Each row is a point. To make a cloud, some directions were put in groups of two or more. Within a group, all points are equally far from the middle, so they leave a hole (a ring in 2 directions, a hollow ball in 3). The other directions are filled evenly. Then the cloud was stretched, turned, moved and blurred a little. Count the holes, and give their numbers of directions, smallest first.

Cloud (15 x 2)
[[-0.15 -0.22]
 [ 0.28  0.29]
 [-0.32  0.46]
 [-0.40  0.20]
 [ 0.30 -0.54]
 [ 1.00  0.26]
 [ 0.30 -0.34]
 [ 0.24  0.40]
 [-0.21  0.05]
 [ 0.65  0.15]
 [ 0.20 -0.47]
 [-0.58  0.11]
 [ 0.61 -0.16]
 [ 0.02  0.34]
 [ 0.78  0.10]]
Holes: 0

Cloud (30 x 4)
[[ 0.24 -0.46 -0.07  0.29]
 [-0.25  0.50  0.34  0.04]
 [-0.47  0.66  0.17 -0.33]
 [-0.60  1.02  0.58 -0.23]
 [ 0.34 -0.26 -0.59  0.50]
 [-0.53  0.66  0.43 -0.51]
 [-0.14 -0.31  0.56  0.02]
 [ 0.43 -0.48  0.25  0.35]
 [-0.10 -0.68  0.54  0.54]
 [-0.16  0.06  0.12 -0.58]
 [ 0.02 -0.25  0.17 -0.25]
 [-0.01  0.15 -0.12 -0.25]
 [-0.26 -0.45 -0.38 -0.26]
 [ 0.18 -0.90 -0.35 -0.05]
 [-0.06  0.07  0.42  0.46]
 [-0.63 -0.45  0.34  0.19]
 [ 0.04  0.33  0.32  0.40]
 [ 0.42  0.06  0.42 -0.09]
 [-0.31 -0.16 -0.22  0.32]
 [-0.07  0.24  0.29 -0.63]
 [ 0.11 -0.14  0.97  0.01]
 [ 0.32 -0.29  0.07  0.08]
 [ 0.63 -0.91  0.11  0.22]
 [-0.08 -0.14  0.68 -0.42]
 [-0.40  0.35  0.77 -0.58]
 [ 0.49  0.26  0.02  0.18]
 [ 0.36 -0.03 -0.02  0.02]
 [ 0.28 -0.79 -0.20  0.20]
 [ 0.08 -0.58 -0.09  0.63]
 [ 0.31 -0.49 -0.56  0.46]]
Holes: 0

Cloud (52 x 6)
[[ 0.11 -0.11 -0.52 -0.27 -0.15  0.30]
 [ 0.55 -0.46 -0.74  0.01  0.59 -0.18]
 [-0.02  0.18  0.15  0.58  0.15 -0.23]
 [-0.48  0.18 -0.08  0.26 -0.07  0.08]
 [-0.05 -0.65  0.32 -0.30  0.41 -0.62]
 [-0.38  0.46 -0.01  0.52 -0.17 -0.13]
 [ 0.46 -0.30 -0.63 -0.57 -0.01  0.04]
 [ 0.70 -0.50 -0.35 -0.06 -0.04  0.15]
 [ 0.13  0.27  0.03 -0.30  0.56  0.26]
 [ 0.15 -0.07 -0.30 -0.60 -0.25  0.59]
 [ 0.07  0.77 -0.23  0.53  0.25 -0.38]
 [ 0.42  0.15 -0.29 -0.49  0.45  0.21]
 [ 0.60  0.25  0.05  0.04  0.02 -0.94]
 [ 0.04 -0.42 -0.05 -0.30  0.36  0.37]
 [-0.28  0.49  0.22  0.18  0.00  0.28]
 [ 0.47  0.24 -0.15 -0.46 -0.08  0.62]
 [ 0.44  0.02 -0.86 -0.35  0.72  0.47]
 [ 0.43  0.29  0.03 -0.01  0.66  0.21]
 [ 0.67  0.50 -0.25  0.44  0.19 -0.42]
 [ 0.36 -0.30 -0.08  0.72  0.50  0.04]
 [-0.25  0.30  0.35  0.39 -0.38 -0.19]
 [-0.73  0.25  0.22  0.03 -0.58  0.64]
 [ 0.68 -0.46 -0.35 -0.24  0.38 -0.70]
 [ 0.12 -0.21  0.40 -0.18 -0.36 -0.25]
 [ 0.56 -0.46  0.28  0.20  0.17 -0.39]
 [ 0.16 -0.75  0.06  0.30  0.42 -0.04]
 [-0.16  0.52  0.06  0.52 -0.04 -0.55]
 [-0.05  0.70 -0.61 -0.36  0.49  0.49]
 [ 0.24  0.69 -0.52  0.15  0.13 -0.51]
 [-0.44  0.21  0.26 -1.05 -0.16  0.04]
 [-0.70  0.25  0.31 -0.22 -0.19  0.17]
 [ 0.14 -0.04  0.30  0.55 -0.03  0.45]
 [-0.02  0.08  0.30  0.01 -0.16  0.49]
 [-0.07  0.52  0.42 -0.05 -0.26  0.21]
 [-0.48 -0.40 -0.61 -0.85 -0.67  0.12]
 [ 0.53 -0.22 -0.12 -0.54  0.66 -0.16]
 [-0.13  0.03 -0.17 -0.66 -0.12  0.62]
 [ 0.65 -0.03 -0.30 -0.12  0.52 -0.48]
 [ 0.06  0.04  0.47  0.33 -0.36  0.48]
 [ 0.54  0.44  0.28  0.23  0.33 -0.39]
 [-0.27 -0.08  0.16 -0.21  0.11  0.59]
 [-0.31  0.56  0.46 -0.30 -0.79 -0.41]
 [ 0.62  0.26  0.16 -0.13  0.12  0.02]
 [-0.38 -0.46 -0.39 -0.23 -0.15  1.25]
 [ 0.31  0.18 -0.45 -0.21 -0.24  0.11]
 [-0.01 -0.16  0.33 -0.30  0.03  0.62]
 [ 0.79 -0.18 -0.56 -0.66  0.79 -0.35]
 [ 0.74  0.47 -0.34 -0.06  0.03  0.30]
 [ 0.27  0.44 -0.66 -0.15 -0.44 -0.33]
 [-0.34 -0.28  0.24  0.17 -0.37  0.20]
 [ 0.12  0.81 -0.55  0.12 -0.49  0.30]
 [ 0.14  0.07 -0.35 -0.01  1.20  0.05]]
Holes: 0
